Rows are points. To make a cloud, some directions were put in groups of two or more. Within a group, all points are equally far from the middle, so they leave a hole (a ring in 2 directions, a hollow ball in 3). The other directions are filled evenly. Then the cloud was stretched, turned, moved and blurred a little. Count the holes, and give their numbers of directions, smallest first.

Cloud:
0:  14  33
1:  36 -57
2: -12 -67
3: -30 -11
4: -14   0
5:  71 -36
6:   3 -17
7:  15  18
8:  28  18
9: -11 -45
10:  29 -34
11:  70 -45
12:  52  15
13:  38 -51
Holes: 0

Cloud (22 x 3):
0:  15  57  28
1:  50 -19  28
2:  54 -12 -35
3:  29  40 -36
4: -28  44  24
5:   5 -45  25
6:  26  45 -17
7: -30 -46 -55
8:  28 -53 -67
9: -30 -32  16
10:  33 -36  35
11: -15 -36  49
12: -43  14 -77
13:   3 -46  19
14:  -2  54   5
15: -33 -26  28
16:  55  -7  29
17: -41 -19  -3
18: -41 -15  14
19:  55  -7   5
20:  53  -6 -69
21:  54  -6 -57
Holes: 1 (2)

Cloud, 31 rows:
0:   4  21  26  47
1: -38   7  80  -3
2:  36 -38 -17  46
3: -76 -56 -15  18
4: -51 -16  20 -39
5: -85   5 -31  25
6: -32  48 -28  60
7: -25 -83   7 -44
8: -22 -87  -8 -28
9:  49 -18 -44  33
10:  37 -35  42  41
11: -17 -38  44  18
12:  21 -46 -20  32
13: -34   4 -26  59
14:  10 -10 -47  24
15:  -7  18  18 -12
16: -28   6 -41 -20
17: -35   0 -59 -39
18: -15  31  19 -18
19:  -7  37 -58 -38
20: -87  13 -15  16
21:  32 -44  -4 -12
22: -50 -47 -28 -43
23:  24 -14 -37 -26
24:  24  37  -9  20
25: -34 -52 -59   2
26: -16   5  17  15
27:  39  16 -22 -28
28: -62  38   8 -25
29: -26  22 -76 -33
30: -28 -21 -80   9
Holes: 0

Cloud (55 x 6):
0: -28 -22 -26   2 -16  21
1: -69 -29 -25  -6 -19  -1
2: -36  -4 -67  22 -25  59
3:  50   3  31  18   2 -14
4:  -5 -10  45  23  45 -54
5: -64  29 -23 -23 -19  29
6:  -1 -11 -82 -13 -36  88
7:  -7   2 -39  10 -62  19
8: -62 -10  42   2 -22  37
9:  -3 -27 -64  25  -3 -37
10: -81   3 -46  37  17  12
11: -35  20 -61  49 -10  11
12: -63  16 -51 -12  -2  25
13: -73  18  56 -12 -15   2
14: -37 -34  22  86  -2  34
15:  51 -26  18  25   1  13
16: -31  31 -44 -17  12  59
17: -28  25 -47  19 -69  16
18:  26  29  26 -18 -14  62
19: -21  67  31  24  17  45
20:   1 -35 -13  59  29  60
21:  30  -8  54  45  47 -23
22:   7  30   7  48 -20   3
23: -29  43  27 -13 -16  59
24: -28 -53  -6  76  25  43
25: -54 -73   7 -17  -1  76
26:  14  53  -6  21 -18   2
27:  20 -53  -9  25 -34  -6
28: -53 -45 -46  46  36 -33
29: -68  24 -48 -37   1 -20
30: -35   4  13 -15 -20 -34
31: -40  -8 -14 -72  10 -40
32: -66 -12 -31 -35  22  70
33:  43  19 -16 -27  18 -34
34:  15  16 -25  34  16 -45
35: -42 -66   9   2  22 -30
36: -66 -13 -16  48 -23  71
37:  32 -26  55  59  41  38
38:  28   6  35  -7  -4 -17
39: -58 -28 -64  24 -11 -28
40: -67  25  32  34  11   5
41: -11  52  14 -37   3  20
42: -29 -46  19   9  36 -61
43: -65 -13 -39 -18  43 -52
44: -36 -22  45  38 -18 -56
45:  32  47  24  12  35  48
46:   7 -29 -17 -32 -18  -6
47: -63 -43  -7 -41   9 -25
48:  42   8   7  34 -38  77
49: -14  -1 -30  69   6  84
50: -54 -25  16  39 -18 -40
51: -30 -22 -75  18  24 -43
52: -54 -57  51  17  -5  46
53:  39  -5  77 -41  29  29
54: -46 -16   4  35  -5  65
Holes: 0

Cloud (84 x 8):
0:   55   -1   23    9  -32  -20  -14   14
1:   64   71   21  -39  -23  -17  -17   16
2:  -16   61  -15   -6  -17  -33   12   13
3:  -40  108   15  -32  -21  -15   23   29
4:  -34  -38   56   13  -23   26  -37    6
5:   14   38   31  -17    1   -4   70   46
6:   35   44   -4   29  -53   18  -61    1
7:  -30   36    4 -117   15    4    5   55
8:  -37  -21   18    0   -3   31   62   -4
9:   47  -43   41  -17  -55  -19   47  -17
10:   33  -15   50  -12   -1   24   69  -22
11:   29   28   42   -6   47  -49   21  -27
12:    3    2   22  -27   -1   41   48  -72
13:    8   16  -51  -65    0    7    3    6
14:   72   13  -36  -13   22  -20  -26  -13
15:  -56   63   -7  -22   43   10  -49   26
16:   34  -23   80  -26    9  -27  -33   52
17:  -42   37  -59  -21  -24   29   28  -21
18:   52  -29    4  -58  -39  -31  -16  -26
19:  -45  -37  -37   26  -45   10  -75  -49
20:  -23   25   34   34  -32  -35   -9  -16
21:   81  -58   27   24  -15  -35  -11  -65
22:   19   12  -29   15  -42  -14  -83  -69
23:  -43   40   42   -6  -60  -34  -15  -17
24:  -14   58  -13  -24   14   63   18  -14
25:   11   17   68  -62   -8  -13   27  -10
26:  -30   -6   44   -6    5   49   18   50
27:    7   46   20   -4  -56   -1  -24  -86
28:   29   -1   -1  -41  -39   51  -11   37
29:   69    1   36  -24   14   -6  -55   38
30:  -13    3  -63   27  -40   -9  -51  -86
31:  -49   67   21   51  -40    4  -14  -13
32:  -16  -21  -28  -55    9  -41  -17  -52
33:    2  -11   79  -21   56   16    7   64
34:   74  -15  -28  -20  -17  -29   36  -34
35:  -58   31   41   25  -58   39  -35    5
36:   -1  -26   40  -35   24   16  -37   -9
37:   39   32  -14  -47   19  -51  -54   24
38:  -15  -20   40  -91    3   17   33    4
39:    5   25   -9   11   -2  -52  -51   44
40:   29  -14   -6  -19  -69  -12  -28  -52
41:  -35   79   43  -51  -24  -11   14   -4
42:   25   63   35  -26   13   35   36   -2
43:   20    9   26  -48   -7  -15  -57   52
44:  -21   65   19   51  -62   15  -25   12
45:   49   44  -62  -31  -14   -5   11   -6
46:    9   18  -32    9   13  -37  -29  -49
47:  -27   13    5  -38  -24    1  -59   74
48:    3    6  -12  -82  -38   47    6   28
49:  -13   -6  -22  -26  -19  -38  -49   18
50:   15  -50  -21  -84  -28  -57    9  -15
51:   -6   89   30    0    4   57  -23   -3
52:  -31   60  -11   44  -15  -17  -12   -2
53:   -5  -32   -6  -42  -63  -50   10   57
54:  -42   94  -24  -41   19  -28   -5    1
55:   55  -17   37  -31  -28   -4  -24  -53
56:    6   20   39  -22   -7    4   83   45
57:   47   54   -3  -60  -13  -39  -62   -1
58:  -46   50    2  -32  -66  -51   23   -1
59:  -20   37   29  -22   33   -2   43   30
60:   -4   83  -32   13    0    0   -1  -46
61:   73   37    9  -26   11  -54   -1   14
62:   47   61   43  -17   11   47   13    8
63:   15  -80   73   -2    2   15   -7   -7
64:  -28    4    4    7  -72  -16   53  -26
65:  -50   -8   45    7    2   10   52   32
66:    7   34  -19  -73   18   51   27   12
67:   -1  -12   56  -14   15   49   29   78
68:  -48   79    7  -72   20   -4   21  -17
69:  -26  -59   29  -27    4   27   -1   -4
70:  -25  109    0  -30  -24   11   35   14
71:    3   -7   -3  -84   41  -15   26   75
72:   23   62    6   45  -10   16   14   -5
73:   30  -21   -3  -17   -6  -46  -79  -66
74:  -42   27   -2  -33   23   29  -16   31
75:    6   41   68  -37    5  -12    1  -12
76:    1  -14   39  -37   33   10   46  -58
77:  -24   16  -72  -14  -57    6  -35  -30
78:  -22  -30   31  -36   52  -43   43   -3
79:   28  -41   31  -61   51    4   -6   41
80:  -11   38   25  -97   32    2  -35   12
81:   36   44   27    6  -10   69  -36    9
82:   23   45   60  -32    2   26    5   50
83:  -33  -23   -5  -33    8  -13  -70  -42
Holes: 1 (3)
